Every row gives one point. A path goes straight from each point to the next, and from the last back to the first. The post is the endless flat space through its rows: a point in 2 columns, a line in 3, a plane in 4, and so on, so that a path can go around it. Count how often the path circles the post. Going back the other way cancels.

Post (2 x 3)
[[ 17 -32  -7]
 [ -7  16  -6]]
Path (15 x 3)
[[ -8  -1   0]
 [-17 -34 -20]
 [  6 -20 -45]
 [ 48 -60 -24]
 [ 18  18  -5]
 [ -1  10 -25]
 [-15  15 -15]
 [-26   8   1]
 [ -8   6  19]
 [ 28   5  13]
 [  9  33  -6]
 [  8   6 -29]
 [-11 -14 -34]
 [  4 -56   2]
 [  6 -13   9]]
Times around: 1

Post (8 x 9)
[[-39   3  -8  15   7  10   4  12  19]
 [ 16  20 -10  18  13   6 -47  26  -4]
 [ -8 -25  -7  34 -11 -24  13   0  13]
 [  2   9  11 -14 -21  -1  14  14   9]
 [ -6   1  24  -6  14 -17 -16  -9   7]
 [-23  28  -5  11 -13  17   0   4   5]
 [  1   8  31  -2 -14 -50 -35   7  49]
 [ 14  -3 -16  -1 -20 -20 -34  17 -13]]
Path (22 x 9)
[[ -1  10  10   4   2 -16  25   0  38]
 [-14   9   7  44  27 -16   1   6   2]
 [ 13 -23   3 -23 -15 -17  -8  40  -9]
 [-37  -6  -1  17 -15 -14 -14 -16  10]
 [ 12   9   0  -8  -9   6 -17  16  25]
 [-13   3   5   3 -24 -10 -30   8  27]
 [-14 -13  16  19  -7 -20 -53 -10  20]
 [ -4 -13  -5  15 -15  -6  -5 -34  13]
 [ -4  28  -6 -12 -11 -11 -10  -9  22]
 [ -1   3  -3   4 -11 -59 -17  14  16]
 [ 13  19  23   8 -44  -6   8  20 -15]
 [-29  -5  21  10  -9 -14 -15  -6  17]
 [  7  -2   5  21  -4  12 -17  13  31]
 [  5 -10  32  -1 -20 -16 -33  13  27]
 [-10  23   4  41  -8  -9 -35   9  22]
 [-13 -22   5   5 -33  -4  -8  19  26]
 [ 19  20  -8   6 -21  -8 -25   7  24]
 [ 20   9  -2  19   1 -21 -19  -2   6]
 [  5  -7  30 -16 -17 -48  20  15  25]
 [-14  -6  -8 -21  13  -9 -49  33 -13]
 [-36  -4   6  10 -13  11  -6   9  20]
 [  0  20 -22  -8  -6   1 -60  25  20]]
Times around: 3

Post (17 x 18)
[[ -4  -8  10  13 -31  38  28   0  10  14 -22  32  -5  17   5 -26  37  32]
 [ -5   2  13  17  12  -5   7 -15   1  -5  -9 -17  -3 -19  43 -46  14  39]
 [ 10   7  38 -19   1 -24  -9  -4  -4  -2   2  11 -27  21  -5  -8 -22   5]
 [  0  -9   3 -23 -31 -27  14 -13   6  18   9   0   7  -8  27 -19 -13   2]
 [ 24 -12  -4 -44 -13  14  41   3  -9 -19  23   2   7  -4  -9   2  -7  -8]
 [ -9 -15   1   8 -13 -42   7   2  -3  -9  11 -17 -25   8  -6 -14  13  -8]
 [ -2 -13  13  30  11  23  13 -31   9  -6  -8 -25  -8  -2 -11  26  -5   0]
 [-32 -11  30 -14   8  25   6   4  -3  11   0   7   7 -50  27  30  -2  20]
 [ -6 -20  19  36   8   8   5   6  47 -20 -24 -14 -22 -12  15 -11  15   3]
 [ -6 -10 -18 -32  32  16 -14  22   5  17 -11  -2   7 -13 -22  16  -5  16]
 [-20  11 -20   3   9 -32  18   1  18 -14  -7  16 -25 -30  15  -2  13 -12]
 [ 16 -18   8  21  -8 -39 -12   5  -5 -15 -21  -3 -20  38  27 -25  -6   4]
 [-10  -4   6  -7 -18  34  -2   6   3   2 -57  23   1   7 -17 -14  42 -22]
 [ -1   1  33 -10  14 -14   3  -2   3  23  -7  -7  24   6  -8  25   4 -12]
 [ 27  -4   2 -16   8 -37 -12  -2  -8  17  10  -6 -24  10  28  -9   1 -19]
 [ -3  11   4 -21  11 -10  26   6 -15   6  13 -42 -16  -3  22   4 -24  -6]
 [-12  16  34  19  11  -2  15   8  -7  24  10 -14  15 -60  19   4 -22  11]]
Path (15 x 18)
[[  3  -1  27   9   0  -2  17   1  20  17 -33  11  23 -12  24 -22   9   4]
 [-34 -13 -14  -9 -12   3  17  -3   2  16   2   5 -30 -29  27  13  12  28]
 [  8 -21  19 -13 -10 -20 -17   4  40  -7  -3 -11  14 -11   5  16   1   0]
 [-32  -1  18  52   3 -33  17  -9  49 -30   8   0 -45  13  13  -6  27  26]
 [-31  -5  20 -19 -43 -41  10  -2  -2   9  -9 -12  -4  42  37 -35   6 -18]
 [ -2  -5   9  -6 -18  10  26 -25 -25  27  -4  -4 -21  30  17  -4   5   1]
 [ -3  -3 -17 -41  -8   5  20  17  -7  17 -43   5 -29  23  34 -32  12   4]
 [ 40 -11  -1  31 -32  -3   5 -26  20  18  -3  -7 -15 -21   6   0  -6 -11]
 [-34  -3   2   3 -12 -33  27 -27  25  18  23   4 -15  -6  31  27   6  33]
 [ 19  -2 -11  -9 -23 -51   5 -23   4  11  14  -1 -18   1  22  -7 -25  10]
 [  1 -26  24 -11  33 -17   0  29 -10  -1   3 -13  -3 -45  15  13 -20  43]
 [ 11 -27  40   7  21  19  24  41  13  15  -4   5  -3 -26  10 -15  24  32]
 [-16  -8   8  13   6 -29  32 -21  11 -11  -6  -4 -25   7  26   0   4  29]
 [-22 -47  18  14 -14  -7 -11 -14  -5   3 -58  16  26  28  16  -9  15   7]
 [-11  -2  -1  23   6 -12  27  -3   3 -12  -9  -4  -8   3  21 -30  11  22]]
Times around: 1

Post (17 x 18)
[[ 15 -22   4  -3 -10   1   7   8  14   9 -17  19   1   7  -4 -35   8   6]
 [ -3  -5   3  -7   7 -14  -2   0  -7  -4  13  -4   4 -23   0   8 -12  12]
 [-12  32  15 -37  23  -4 -17  -2   6  -1   7 -17  -9   9  -9   3 -13  -8]
 [ -2   5   2  -9  -3  -6   6   0  15   0 -15  15  10 -14  20   4  14   5]
 [-17   1 -32  14  -3  -7 -12 -19  -1  -5   1   2  -9   3   1   4   3   9]
 [ -1  -1  -2  14  -1  -3  10 -13   1  22  -3   1  -7  20  10  17  -2  -8]
 [ -1   5 -23   6  -4   1  -2  13  -3  10   0  11   5  20 -10  20  -8   7]
 [-26  -1 -11 -10 -16   3  18   3 -17  -1 -24   5  13 -21 -13   3  13   4]
 [ -8  13  12 -32   8   8  13  10   9  -4  17   7  10   5  -3   8  10 -13]
 [  3  14  17   5 -22   2   8   8   2   5  25  -4  10 -12  21  -6   2  -8]
 [ 12  -9 -34   9   8  -3  -2  10 -20   6   2   7  -2   6   8   3  -9   5]
 [ -5   1 -14  21   9   1  -6  -8   1  -2   3  -6  14 -16  -6   5   4 -28]
 [  1   3   6  -2   1   8  -8   1  -7 -15   0  13  -3 -14   4  13  19   7]
 [ 13   2 -20  20   1 -11  14  -8  11  22   3  -8 -31  13 -17 -12 -19   7]
 [ -4   2   1   3  -3  -5   0  15   8  -7  -3   7  -7  11  13   5  -3  -4]
 [ 10   4   3  -8   8  -6  14   6   6 -14  -6  -6   4  17 -14 -25  -4   7]
 [  6  12  -7 -11 -14  -1  -6 -15  13 -19   7  -8  -5   3   4  16   4 -10]]
Path (27 x 18)
[[ -3   9 -16   8 -10  -9   7   0  17  -9   9  -4  -4  10  -4 -27  19 -13]
 [-10   5  -6 -10 -34   0  10 -46  28  14   9  13 -17   7 -17  26  21   9]
 [-19  13  13   1 -21 -10   2   9  13  -4 -22  -4  -1   6  13  10 -25 -19]
 [-14  -5 -10   2  -6  18   0  -4  18 -18  -1 -12   3 -24 -20 -33   6 -22]
 [ 15 -11  -3  17  -8  -4 -26  -8  -1  22   9  -1 -26  -8   0  -4 -11  14]
 [-20  13   2  -5  12  -8  -3  -7  -8 -18   2   6  -7  21   5  17  21  -9]
 [  7  27  17   5 -10 -11   3 -11   9  -6   3  -6   1   3  25   5  -2 -12]
 [ 15  -8  21   8 -19  13   5  -8  19  -6   6  16  -3  13   5   0   3   6]
 [-21  13  15  14  21  -9   2 -12  28  -6   6 -16 -18   9  -5   6  -3 -12]
 [ 34  -2  -7  -6   4   5 -16 -10 -10 -18  26  -4 -20  14   0   1  12  16]
 [ 13  -8 -12  12   3  -7  -2   1 -15  -8 -10  10   8   6   7  26   8  -1]
 [-14 -15  25  -7   4   6   4  -6  -5  20  -6  18  10 -14   3  -5   1 -35]
 [ -7  -2  -7 -18 -24  -6  16   0  16 -12 -36   2  12  -9 -16  12  -5   4]
 [  3 -10   3   2   8   0  -3  10   6  23  -2  19  -3  -8  20   9  -8   1]
 [-27  37   4   9  -5 -14   7 -17 -11  19  -4 -15  -4 -13  24 -19 -17 -14]
 [  4  -4 -42  22   4  -5   5  12 -43   6   8  24 -23 -12   4  33   1  45]
 [  8   6 -23  -5   3 -10  11 -25  17   0  10  -3  12  -9   3  -5  21  19]
 [ -9   7   6 -13  -3  19 -29  -3   1 -14  26   9   0   1  18  12  15 -10]
 [  2   9   6 -19  25  14  18   6   5   7  -8  22 -17 -27  12 -15  21  -8]
 [ -4 -11   5   8 -21  -4   3 -12  -1 -13 -32  -2 -15  13 -11   7  -5  -3]
 [ -4 -16 -13 -27 -10   1  17 -19  27   8 -13   4   2  -4  -5 -10   1  -3]
 [-11  20  -6   6 -24   1  15 -11  39  -6  -9 -12  23  22 -11  -9  11 -14]
 [  8 -18  19   1   5  -6   2  29 -13 -14   5  11  -9  11   9 -13  11  10]
 [  6 -21   8  -9  13 -12  13  29   7  22  20   1   3  16 -18 -28 -31 -18]
 [ 10 -14 -11  10 -60  -9  25 -14  -3 -23 -36   3   3 -36   9  -9  -2  22]
 [-42  15   2 -26  13  13   6   8   0  -6  18  16   4  14 -13   1   3  26]
 [-17   2 -20  -1 -16   7 -10  -2  -6  -8  -7   5 -25 -13 -16  28  14  26]]
Times around: 3

Post (17 x 18)
[[ 16  21 -39  -2   8  -3   6  -5  -5 -14  28   3 -19  11 -17  24  -1  26]
 [ -4 -31  -3  13  -9  -6  17   7  -8 -13   5   1  -5  -7  28  -2  19 -15]
 [ 24   2 -17  33  16 -34 -16  15 -29 -32 -22 -12  -9 -11  -7   0  17  23]
 [ -6  -6   2 -11  -3  34  14 -26 -15 -13 -48 -20  -5 -11   2 -21   4 -40]
 [-26 -22  -9  37  -7  -2  27  -4   5  -2 -30  16   7  21   4  -5 -21  23]
 [  2 -11 -30  19  15 -14  -1   6   9  -8  -4  -2  -2  24  -9   8  -3  -8]
 [ -1   3 -25  16  12   7   3  12 -12   9  17   0  -8  -6  14   6   1   2]
 [  3  11  27  -8  -7  15  -6  -9  16 -17   7   6  25  -6   5 -19  -8 -24]
 [-17  -4  -3 -19  -1   5 -19   3  36  10  22  28 -13  10  -2  -5  11  11]
 [ -2 -18  23  -1  -3 -20  20  -6  35   7 -17 -14  16 -27  27   7  11 -39]
 [-12 -46  14 -12  10 -21  -2   2  12  23  27  13  -6  -9   5  -3 -31 -36]
 [ -7 -11  -8  10  12  -7  -4   8 -20 -15   3 -19  -7   6   5  34 -15 -11]
 [ 10 -33  29   1   5   2   7 -12  15   6   1  19  32 -31  39   0  30 -12]
 [ 23  38 -15   2 -53  21 -28 -18  -5  -7  48  20 -11   7 -13  10  18  17]
 [-11 -13 -30   4   3  12   8  10   2  -5  16   6  -5 -29 -13   8   9  -3]
 [  2  -6   3  -5  -3 -13   7   7 -39  -3  -2   9  24 -10  17  10  -8 -26]
 [ -5 -34  21  -6   6  -6  12  25  -6  18  16   7 -14   0  -5   8  -9 -32]]
Path (28 x 18)
[[ 15 -19  -8   4  12  17   3  -3  18 -26  41 -16  14 -56  21 -11 -16  -4]
 [ 47   4   5 -22  36 -13   3   4 -34 -11  11   6   9   8  52  33   8 -31]
 [ 16  -6 -16  29   6 -11  -1  14 -41  -9  -8   2 -12  -9 -20  -5  15 -32]
 [ 14  -6  -2  -2   2 -25 -16  -6 -49 -26  16 -13   3 -37  36  23   4 -26]
 [ 26 -20   0  19 -13 -13  18 -20  32 -40   1   8  -5 -13 -15   3 -15  -2]
 [  6   1   7 -36 -12  -3 -38 -20  -7   6  -6   4 -15  13  23   6  21 -13]
 [-11 -30 -21  17 -20 -11  30  10  11  24 -11  -5  12  -7  16  20  37  -9]
 [-51 -15   5   2   7  -3  -9 -10   7 -11   8 -14   8   4  25  19 -11  -7]
 [-19 -18 -45  53  -4  24  34 -11  -7  -7 -31  -4  -7 -20  31 -24  10 -35]
 [ 16 -26  -1  30  -6  14  16 -16  -7   2 -23  13 -16  11   4  11 -23  -6]
 [ 11  -4 -16  22  -4   3  -9  13  23 -12  11  -1  -4   9  -4   3 -13   8]
 [ -7 -23  15 -22  -8 -28  -4  -3  -3 -10  15  -3  -2  -4 -23  -2 -32  14]
 [-17  19   9 -29  17   8 -20 -28  -8  10   8  12  20  28  16  22  -4  19]
 [ -5  -7  -9  -3  -3 -12  14   6  16 -22   6 -13   4  -1  19  48  37 -22]
 [ -4 -10   6  -4 -16 -13  -9 -15   8 -14  -7  24   5 -14  -2   8   1 -11]
 [-23 -15   4   4  -7   3   0  -4   1  -3   5  20 -13 -18   2  -1  24  19]
 [ -6 -35  24   7 -20 -18  20   8 -15   8  25 -24   2  10  -2  15   1 -49]
 [  3   1  25   5   4 -20  -5  21   1  -7  20 -33  11   1  11  27 -30 -37]
 [ 27   0 -21   7   2  -9  -6   4   0  18  -8  14   6   7  32 -24  -3 -45]
 [  0  -9  22   2  -4 -26  -5  -7  -3   0 -24  -5 -26  -5  27  33   1   6]
 [-18 -19 -33  -6 -23  -6  -6 -10  15  -8  10  16 -10   8 -21   1  22 -26]
 [  1   6  -7 -20  13 -13   2   2   7  -6  29   2   6   3 -11  17  27  13]
 [-14  34 -20 -16   7  60   2   4  28 -27  45 -17  17 -23  21  -5  33  18]
 [ 20  -1  10  17   0 -44   4  26 -14 -21 -23  -8   0  11  13  18 -11  -5]
 [ 10  20 -35   9  11  13 -30  16  11   0  27  22  17 -55 -29  12 -10 -10]
 [ -3 -23  12 -18  46   0  40   7  17  -2  17  36  -6  -6 -17  -6 -13 -17]
 [ 23 -13  23 -24  15  -4  11  -4  16  17  28  16   7 -36   3  -8  33 -21]
 [-23 -22  15  -8  -7   8  -7  15  -1  -6   9   2  17  34  11  25   1  10]]
Times around: 1

Post (17 x 18)
[[ -5  11 -20  16   2  11  15   1 -20  -9  17 -14  -3  -3  15 -35   9   7]
 [  6  -6 -17   2  21   5  -8   3  -6   8  34  -8  13   3 -10   7   3   5]
 [-33   9  18  16   3  12  13 -14  19   5   0 -22 -35 -43  12 -15  13  -3]
 [  0  -4  19 -19   8   6  18   1   2  10 -18 -10 -14  31   5  31  -6 -17]
 [  1  19 -21  11  15   6  24 -24 -24 -31   9 -25   7  -7 -13 -13  16  12]
 [  0   5  -4  12  -9  40   6 -31 -24 -16  15  10  -9 -24  -1 -24   9   0]
 [ 18 -11  19 -24   6 -15 -10 -18  29  13 -18 -14  -6  46  11  11  -5 -24]
 [ 28  -8   8   6   3   0 -27   4   5   8  -9 -15  -1  40   1  42 -10  13]
 [ 15  -5  15 -17  -9 -12   3   8  15   6 -20 -11  10  50 -11  16 -52   2]
 [ 12 -16  16 -14  -1 -24 -16   0  -9  11 -18  -9  16  19   1  26  -3   7]
 [ -8  29 -11  12  17  24  -6   5 -12 -14  -5 -14  22  -3  -2 -26   9  -7]
 [-12  17   1 -21  -1   4  11   5  11  -7   2   6 -33 -30  -5 -27  43  19]
 [ -9  29   7  36  12  18  10 -17 -19 -28  28  19  19  -3  -2 -19   3  -2]
 [-51  -2  -1 -21 -17  11   8 -13  16  -8   4 -10 -23 -23  15 -23  40  12]
 [ 11   4 -16  11  -9   2   1   6 -10 -33   7  -2  -1 -13   1   6   0 -12]
 [ 10 -25   0  -8  -8 -16 -24   1  -3  19 -25  -9 -12  43 -24  13  -6  -9]
 [ 11  -2 -31 -16  16 -17 -19  -1  -4  14 -27   8   4  29  -3  17 -22   8]]
Path (30 x 18)
[[ 17   1   6  -5 -28  21  16  -6 -11  -6 -22  34 -33  -6  -3 -11  -4 -15]
 [-15  25 -17   2  21  25   1   4  -1 -18 -19 -34   5  27 -12 -43  39  27]
 [ 18  24  16  -5  26   1 -19  10  -1 -25 -38  24  -3 -21 -16  26 -21  13]
 [-49   1  51   9 -17   2 -44  -1  10  12   4  -3  24 -10  -7 -13   4  -3]
 [  7 -10   1 -20  -4 -12  -5 -42 -25  -4   0  19 -12   3 -11   7  37  -9]
 [ -4 -20 -53 -19 -19   2   6   2  -3   9  26 -32 -14  -8   9   3  32  -2]
 [-10   6  24   4  10  18 -19 -17   0  25  -1 -26  29  23  -5 -22 -23   0]
 [-34  14   5 -16  10   2 -60  20   2  28 -28   4  11  -9  -6  24   1  16]
 [ 12  20  22 -31  -4 -22  17  15  21   3  13  -8  -2  28 -19   5  -1 -12]
 [-20  -9   2   4 -34   6   6   3  -6  33   1  31 -11   4 -12 -21 -42   3]
 [  2 -34  26   8 -32 -12   2 -26 -20  -4 -40  12  -2  28 -14  12 -18 -23]
 [ -1  12   6  11  41  34 -10  28  16   6  31  28  -8   2  -7  27  -5   0]
 [-20  17  13   3  30  -2  32 -26   0  -5 -10 -51 -48 -19   4   4   9  -7]
 [ -6   5  18   2 -47  20  -4  25  -6  -6 -16 -30 -40   7 -16 -24  18   0]
 [ 44  -3 -10  -7 -11  -4 -14 -17  35   9  -1  22 -27  -1 -17  39 -51   7]
 [  0  -5  12 -11 -18 -28   3 -17   1  -3  -8   8  -8  11 -12  25 -19 -45]
 [  7 -15  12 -17  -3 -10   6 -23  13  -9   5 -52 -19  -4  26  28  15  -4]
 [ 10 -41   3   2  18 -22 -13   1  11  25   4 -26 -31  23   6   3   7 -41]
 [ -1 -26 -17   1  -6   8 -18 -18 -14   6 -15   7 -32  -7  -6 -24  55  15]
 [  5   7   5  12 -20  29  -2 -54 -26 -26 -29  24  13  24   8  -2  37   8]
 [  8 -14  22 -20 -24   6 -33 -16  -4  21   1  19  29  34   1   3  -9  -5]
 [ -5  15   3 -21  21   0  10 -40   4  -2  14  -7 -15  22   5   7  25 -32]
 [  2  -9   4   4  -9 -15 -19 -26  -9 -24   3  14   9 -21  28  10 -22  16]
 [  6 -27   2 -20  18  27   0 -49 -28   8  13  38 -11  20 -21  31   9  15]
 [ -7  25  22  -3  15  30  21   4  24  -7 -31   8  -3  -3 -17  36  -8   5]
 [ 43 -31   7 -34   6 -17 -23  -7  25  -5 -45 -17   8   5   9  35   9 -54]
 [ 11 -30  33  10  -7  23  31 -19  -9  -4  19  -3  13  14  -5  -1 -55  19]
 [-35   8 -22 -29  20   6 -14  10   0 -20  18 -16  20   5  10   2  25  -6]
 [-23  -6  -5  22 -33  27 -30 -19 -15  -3  20  18 -17 -13   7  -1   8  38]
 [ 16   1 -20 -34   1  -9  24  -1   0  34 -26 -12  -3  -4 -19 -24 -37 -33]]
Times around: 1
